Each row is a point. The last column is the point's height on a tilted bowl or saddle (a function of degree 2), plus a little noise. Along how many of its main directions does it bend up, bend down or stay straight?

Points, 15 rows:
[[-7.6 -4.0  1.9 -2.6]
 [ 9.4 -5.0  1.6 -9.8]
 [ 6.3  2.2 -0.3 -3.6]
 [ 3.8 -6.8 -1.6 -2.1]
 [-1.2  3.0 -0.6 -2.3]
 [ 7.1 -5.8  1.0 -6.5]
 [-0.3  5.1 -4.3 -4.8]
 [-3.8  0.7 -5.9 -1.4]
 [-5.9 -6.2 -2.5 -1.2]
 [-0.6  2.2  4.2  1.4]
 [ 0.6  0.7 -2.0 -0.1]
 [-4.3 -0.1 -0.5 -1.5]
 [ 0.8 -1.9  0.9  0.5]
 [ 1.6  1.6  0.2 -0.8]
 [ 0.5  5.4 -3.8 -4.9]]
Directions: 1 up, 2 down, 0 straight

Points (16 x 4):
[[ -7.9   2.5   3.1   4.2]
 [  0.4  -0.7   3.7   2.2]
 [  4.6   5.3   3.5  -2.8]
 [  1.2  -5.4  -1.3  -1.0]
 [  0.4 -10.5  -4.7 -11.4]
 [ -1.6   1.2  -2.7   1.8]
 [ -7.6  -5.9   4.0  -0.8]
 [  0.7  -1.6   1.9   2.3]
 [  3.9   0.7  -2.8  -2.3]
 [ -1.4   5.6  -0.5  -3.4]
 [  6.7  -6.2   2.0   3.7]
 [ -2.7  -0.2  -2.9   3.4]
 [  2.8  -1.6   5.8   4.3]
 [ -4.8   5.5   0.3   0.4]
 [  0.1  -1.9  -0.3   1.7]
 [  0.0  -2.5   1.5   2.2]]
Directions: 1 up, 2 down, 0 straight

Points (17 x 4):
[[  0.4   4.3   1.8   2.7]
 [ -6.2   6.3  -1.6   6.0]
 [ -5.2  -4.6   3.3   0.9]
 [ -2.6   2.7   0.8   1.6]
 [ -0.1   9.5  -0.1   8.3]
 [  2.6  -0.8  -3.3   0.7]
 [  2.2   5.5   1.9   4.0]
 [ -0.1   3.0  -1.1   1.2]
 [ -2.8  -7.7   1.5   0.6]
 [ -3.2   1.1   2.4   1.2]
 [  5.2   1.1   0.2   1.8]
 [ -1.2   7.0  -2.2   4.9]
 [  0.5  -0.8   5.0   1.8]
 [ -1.9  -1.5  -1.8  -0.5]
 [ -0.6  -0.7   0.5  -0.6]
 [ -9.2   1.8  -1.9   4.4]
 [  4.2   3.1 -10.0   8.3]]
Directions: 3 up, 0 down, 0 straight

Points (26 x 5):
[[ 0.7 -1.8 -3.0 -2.4 -0.4]
 [-2.9 -2.6 -0.3 -2.9  0.6]
 [-5.3  0.9 -1.3  5.2  1.0]
 [ 4.5 -2.1 11.7 -0.3  8.5]
 [-4.1  1.2 -3.0  4.0 -0.8]
 [-9.5 -0.3 -1.2 -0.9  3.6]
 [ 6.9 -3.0 -0.9 -4.6  5.6]
 [ 6.4  2.5  3.8 -1.6  3.9]
 [ 4.1 -2.2  2.2  0.9  2.6]
 [ 7.0 -5.3 -6.2 -4.4  6.6]
 [ 3.4 -2.5 -3.2 -3.5  1.5]
 [-0.6  7.0 -0.3 -0.6 -0.5]
 [ 6.7  2.9 -2.4 -0.1  2.3]
 [-8.1  2.1 -2.6 -9.7  4.9]
 [-1.8 -9.6  2.6  3.7 10.8]
 [-4.7 -1.4 -2.2  3.5  0.5]
 [-0.1 -4.5 -2.4 -0.9  1.0]
 [ 2.1 -5.0 -0.3 -2.4  2.8]
 [-5.9  0.9 -0.5 -2.3  0.0]
 [ 0.4 -2.0  1.7  2.8  1.1]
 [ 4.2 -0.4 -0.1  0.1  0.9]
 [ 1.0  5.1 -3.3  4.7 -1.1]
 [-1.3 -0.6 -2.8  0.3 -1.5]
 [ 2.6  8.0 -0.2 -3.0  2.0]
 [ 3.6 -5.2  4.2  0.0  5.5]
 [-1.7 -3.7  3.3  0.0  2.4]]
Directions: 3 up, 0 down, 1 straight

Points (25 x 5):
[[ -3.9   3.3   1.9   7.2   4.0]
 [  6.2   2.6  -9.0  -0.5   0.4]
 [ -5.9  -2.2  -4.2   2.7   3.3]
 [  3.7  -2.8  -6.9   2.5   2.9]
 [  2.6  -5.7   0.9  -2.5   3.0]
 [  0.5   1.5  -2.6   0.9   1.1]
 [ -3.2  -1.4  -4.1   6.2   3.3]
 [ -4.4  -6.7   2.9   5.5  -1.4]
 [  0.9  -5.4   1.6   2.7   0.0]
 [  2.4  -3.3   1.9  -2.2   2.1]
 [  6.2   4.0  -0.3   0.7   4.9]
 [ -1.1   4.6  -1.4   4.4   3.3]
 [ -3.6  -0.8   0.6  -2.1   1.7]
 [  8.6   0.4  -0.6   7.5   7.3]
 [  0.7  -0.2  -5.2   4.6   2.2]
 [ -4.0  -0.4   3.0  -2.8   2.1]
 [  6.0  -1.7   5.0  -1.6   4.0]
 [  1.4   1.2  -0.7   0.8   1.5]
 [ -5.6  -5.1  -1.2  -0.3   2.7]
 [ -3.4  -1.2  -3.5   2.8   1.9]
 [ -1.0  -1.1  -4.2   6.4   3.1]
 [  0.5  -1.9   0.3   1.6   0.6]
 [ -5.7  -4.8  -3.2 -10.2   9.8]
 [  4.6   7.8   3.2   1.6   8.2]
 [ -2.1   4.4  -0.4  -0.9   2.6]]
Directions: 3 up, 1 down, 0 straight

Points, 21 rows:
[[ 0.0 -4.4 10.5 -1.7 -0.8]
 [-2.7  1.1 -4.7  2.7 -3.6]
 [ 1.0  6.3  7.8 -5.3 -3.6]
 [ 7.1 -6.7  2.3 -3.2 -3.4]
 [ 5.0 -7.4  0.9 -2.7 -3.7]
 [-1.5  4.0 -0.4 -2.3 -0.4]
 [-3.3 -3.8 -0.3  2.3 -4.8]
 [-1.8  1.3  3.3  3.1 -1.2]
 [ 1.7 -3.4 -2.8 -4.0 -0.9]
 [-2.7 -8.4 -5.7 -5.5 -9.8]
 [-5.5 -4.4 -0.1  0.4 -6.7]
 [-2.8 -1.4 -0.2 -2.3 -1.4]
 [ 0.5  1.3 -6.0  2.5 -2.2]
 [-3.5  1.3  1.5  2.7 -2.5]
 [ 5.0  3.3 -0.7  3.6 -2.1]
 [ 0.1 -2.1 -0.5 -5.9 -1.2]
 [-4.7  2.9  6.4  5.2 -4.3]
 [-5.7 -2.5 -3.0  2.2 -7.0]
 [-1.3  2.2  2.9 -4.8 -1.0]
 [-0.7 -3.4 -0.1  0.0 -1.5]
 [-3.2  1.0  7.2 -3.0 -1.9]]
Directions: 0 up, 3 down, 1 straight
